Rows are points. The last column is the point's height on a tilted bowl or saddle (a function of degree 2), plus a little noise. Count its main directions that bend up, bend down and stay straight.

Points:
[[-2.2 -3.4  0.3  1.3]
 [ 8.1 -7.6  6.6 10.0]
 [-5.2  0.4  1.7  4.3]
 [ 0.7  3.4  0.7  2.1]
 [-0.4  8.9  3.2 -3.2]
 [-1.4  0.9  2.5  2.1]
 [-4.2  0.1  3.2  3.1]
 [ 3.6  7.1 -3.0  3.0]
 [ 4.1 -4.5 -1.6  5.5]
 [ 1.1  6.4  2.4 -0.5]
 [-4.8  0.5 -6.9  3.6]
 [-1.9 -1.8 -5.1  1.8]
 [-1.9  4.3  0.8  1.9]
 [-0.1 -1.3 -2.3  2.5]
 [ 1.2 -1.0 -6.4  4.1]]
Directions: 1 up, 1 down, 1 straight

Points, 23 rows:
[[ 1.9 -2.5 -2.0  3.9  1.5]
 [-1.0  2.5 -5.1 -4.8  5.7]
 [ 3.7 -2.4  3.9 -5.8 -1.9]
 [-5.6 -1.5 -1.9  3.6  0.3]
 [-1.8 -0.1  2.6  4.1  0.3]
 [ 8.1 -1.6  2.3 -1.6  4.8]
 [ 3.8 -1.7  3.6 -1.2  0.5]
 [-1.8  4.7  4.7  8.2  3.2]
 [-3.8  0.5  2.2 -2.6 -0.8]
 [ 0.6 -4.8 -1.9  3.1  1.1]
 [-0.8 -0.3 -6.3 -4.3  5.2]
 [ 8.5 -5.1 -1.3 -2.5  7.0]
 [-5.0  2.4  3.7 -5.8 -1.9]
 [-4.6  9.7  1.1 -2.3  6.7]
 [-1.9  2.1  1.5  2.7  0.8]
 [-0.6  3.1  6.3 -3.9 -2.7]
 [-2.8 -3.8  7.3 -5.7 -6.1]
 [-2.1  6.9 -1.4 -1.7  5.3]
 [ 1.0  6.0 -0.7 -1.9  4.9]
 [ 6.3 -2.7 -2.9  2.7  5.2]
 [ 3.3 -2.4  0.1  4.7  2.3]
 [ 0.9  2.9 -6.9  1.3  4.9]
 [-0.5 -0.1 -7.2  5.5  0.3]]
Directions: 3 up, 1 down, 0 straight

Points (44 x 7):
[[ 0.0  3.4 -3.2 -1.3 -3.4  0.7  1.0]
 [-1.0  8.0 -9.7 -2.8  5.1  5.5  7.4]
 [-1.2  1.0  2.5  0.0 -4.9  0.8 -1.2]
 [ 2.4 -1.5 -2.2 -0.2 -1.3 -3.4  0.7]
 [-1.7  0.7  0.6 -1.3  1.6  1.0  0.8]
 [-5.4  3.7  6.3 -1.1 -6.8 -7.8 -7.9]
 [ 1.9 -1.2 -4.6  0.7 -3.9  2.0 -0.3]
 [-3.9 -1.0 -1.5 -6.5 -0.1  1.0  2.9]
 [-4.0  0.8  5.9  1.1 -6.4  0.4 -4.7]
 [-3.7 -3.1  1.7  7.1  0.9 -7.2  1.7]
 [ 4.7  2.3  0.1 -7.1 -7.7 -3.2  6.8]
 [-3.8  7.0  5.1 -0.7  1.1 -5.8  3.0]
 [-0.3  3.0  3.6  1.9  3.4  5.1  1.5]
 [-0.9 -5.0 -1.4 -1.3  0.5 -0.4  1.9]
 [-1.5 -1.6  8.3 -5.6  1.0 -3.2  2.3]
 [-2.5  3.1  3.1  3.1 -0.2  2.1  0.5]
 [ 4.6 -5.1  1.8 -5.3 -0.2 -2.7  6.5]
 [ 0.0  3.7  0.2 -0.4 -0.9  3.5  1.6]
 [-0.1  1.3  3.8 -5.5  6.2  8.6 -2.7]
 [ 6.0 -8.3 -8.8 -0.6 -2.2 -9.5  2.0]
 [-6.0  1.7  0.8  1.5  4.9  1.7  2.7]
 [-0.2 -1.8  3.5  0.5 -1.8 -0.8  0.4]
 [ 2.1 -2.4  2.4  1.3 -3.7  1.5  1.0]
 [ 6.8  4.7 -6.6  1.3 -2.4 -1.3  0.5]
 [-1.5 -6.0  0.8  1.1  2.2  3.7  2.4]
 [-1.6 -1.3  1.3 -2.8  2.4 -5.6  4.0]
 [ 0.8 -2.9  4.7 -1.7  4.3 -6.5  7.4]
 [ 8.8  2.3 -5.3 -8.3 -2.6  2.9  7.3]
 [ 4.1  0.1 -3.3  2.1 -7.3  3.9  1.1]
 [-3.7  1.6 -2.2 -5.6  0.9  2.2  2.7]
 [-1.3 -3.5 -2.8 -3.5  2.0 -7.8  6.0]
 [ 4.1  5.0  4.9  0.0  2.1 -5.1  7.4]
 [-1.0 -3.9 -5.8  4.8  6.8 -3.6  2.6]
 [-2.8 -1.9 -3.3 -4.2 -6.0 -0.2  1.2]
 [-2.6  4.0  8.4  4.5 -3.8 -2.3 -2.5]
 [ 4.6 -6.5 -3.1  2.1  3.3 -1.5  0.7]
 [ 2.0  4.2  6.3  0.9  3.8  3.1  2.3]
 [ 3.5 -0.9  4.5 -2.3 -4.0  5.9  4.1]
 [ 5.6  1.8  8.9 -1.4  1.0 -2.5  7.0]
 [ 3.0  0.6 -0.8 -3.0  0.5 -1.1  2.1]
 [ 1.8  1.2 -7.4  1.4  6.8 -2.3  0.8]
 [ 4.8 -2.5  1.3  2.0  1.5 -0.1  1.7]
 [ 2.4  6.3  0.6  1.1 -1.2 -3.4  3.3]
 [-2.2  3.3 -0.4 -9.9 -2.5 -7.8  7.4]]
Directions: 4 up, 2 down, 0 straight
